Rows are points. Two turns around zero, p and q, are shown by what they do to some points. Write where each new point lands after one turn and then the other. Backwards means that the second turn is done in reverse. Each puzzle has new turns, and all numbers are rounded.

Turn p:
[-6  4] => [6 4]
[30 39] => [ 24 -43]
[ -2 -34] => [-30  15]
[-22  -9] => [ 0 24]
Turn q:
[ -7 -22] => [-22   8]
[42 34] => [ 33 -43]
[-11  -4] => [-4 11]
[-24  -8] => [-7 24]
Where do these land?
p, then q: [-4  2] => [ 3 -4]
q, then p backwards: [ 7 16] => [ 1 17]
p, then q: [ 41 -19] => [-29  35]
p, then q: [-44   2] => [ 39 -21]

Turn p:
[ 20 -21   0 -12] => [ -1   5  -5 -31]
[25  3  4  4] => [ 12 -16  -8 -14]
[ 13  -4  -3 -13] => [  9   6   0 -16]
[-43   6 -15  23] => [-22  11  -7  45]
[-42  25 -19   4] => [ 0 19  6 49]
[ 18  -8  28 -11] => [  0 -16  17 -27]
[10 -1  4  6] => [  1 -10  -5  -6]
Turn q:
[ 13  30   8 -20] => [  8  34  10 -15]
[-17  -6  11  19] => [  6 -12   4  25]
[ -1 -24  11  17] => [  4 -16 -19  19]
[ 20  -7 -26  19] => [-36  -4 -15   0]
[-15   7  -4 -35] => [ 18  -2  20 -29]
Where do these land?
p, then q: [ -1 -10  24  18] => [ 14 -28   0   2]
q, then p: [-29   7  -3 -43] => [ 10  -9  28 -43]
p, then q: [ 7 14 -6 -9] => [ -6  13 -12  -2]
q, then p backwards: [ 2  8  9 14] => [-15   6  -9   1]
q, then p: [ 4 20  6  9] => [  6 -15   4  16]
p, then q: [ 27 -48 -10  10] => [  0 -18  30 -45]
p, then q: [-10  10 -20   0] => [-19  12   4  10]

Turn p:
[ 14  23 -17  13   5  -9 -19 -22] => [ 15   7  -3   1  -6   8 -35  23]
[ 35 -25  -8   1  -7  26  28 -16] => [20 35 18 13 -9  3 36 14]
[ -1  12  14 -36 -15 -26 -18 -20] => [  7 -27   5 -32 -33  15 -12  -4]
[ 13  10 -26  28 -24   4  33 -21] => [-11  28   3  18 -20 -14   5  45]
[-30  -5  27 -19 -23  31 -18  31] => [ -4 -21 -45  -7  -1  -5  29 -37]
[-16  16  -9 -12  25 -10   0  36] => [-18 -33  -1   9  32  13  -6  -3]
[-17  24  33   7   0   5  -6  -9] => [  1 -15 -12  15 -22 -15 -18 -22]
[ 18 -25 -19  25  18  -6   8  25] => [  2  17  17   3  45 -12   8  13]
[  7 -39  29  -1  19 -17 -20  20] => [ 18  -4  20 -26  30 -16   5 -36]
[-23   9 -23  -5   2   1  12 -25] => [-28  13  -1   6 -17  21 -12   8]
Turn q:
[  9  23  27  33  23 -13  -2   1] => [-15 -11 -12  25  36   8  26   0]
[  8  -9  19 -38 -15  -2 -25 -32] => [ 50  18   4 -18   4  12   2  22]
[-25  -6 -16 -13   8  15 -21 -44] => [ 11   1  17 -20  14  -8 -30  42]
[ 15 -28 -10  38  10 -26   2  13] => [-27  -8   7   4  14  36  -9 -33]
[-24  -5 -20 -20 -28  10   9  -6] => [ 14  -2   8 -23 -20 -27 -21  -3]
[20 17  4  4 -2  2 39  8] => [ -9  21   0  23  -1 -21  15 -24]
[-39  21 -16 -34 -17  -4 -12 -17] => [ 22  -4 -22 -32  -3 -33 -22  22]
[  1   0 -28 -17  10   3   6  21] => [-19  13 -14  -2 -27  -2 -14   1]
[ 22   9  -4  23 -11  13   2  27] => [ -6 -14  -2  35 -17   4   3 -19]
[ 13 -24  45  24  20   4   3  29] => [-20 -13  16   9  -1  32  51 -10]
Where do these land?
p, then q: [  8  19 -13  -3 -16 -17  24  -5] => [ -3 -22  -4 -11 -21   2  17 -20]
q, then p: [  2 -18 -22  12 -16  -8  34 -16] => [ 12  -7   4 -10 -28   3 -34 -21]
p, then q: [ 14  -2  38  24  16 -14  10  14] => [  4   8  -3  -7  39  30  14 -14]
q, then p: [  9   1 -18  18  -2   5 -11   7] => [  4  20 -16  -7   6  -8  -7  -8]
q, then p: [-24 -26 -15  21 -22 -13 -33 -15] => [ 34  13  -1 -24  11  23  13 -35]
p, then q backwards: [ 19   8  38 -48  28  25 -29  -7] => [ 29 -22  17  13 -58 -18 -27  16]
q, then p: [-30  -4 -16 -45  20   3  36 -14] => [-19 -62  -3 -17 -13  15 -11   9]
p, then q: [-14  32  25  23   2  33   3  21] => [-21 -13  10   4  28  17 -40 -23]
q, then p: [ 17  22 -19  17  -1  -4 -20   5] => [  4  29 -16  -3  22  -4 -15   7]
p, then q: [  0 -32   2 -19  -9 -10 -14  11] => [  5  36   3 -13  -7 -12   8  12]
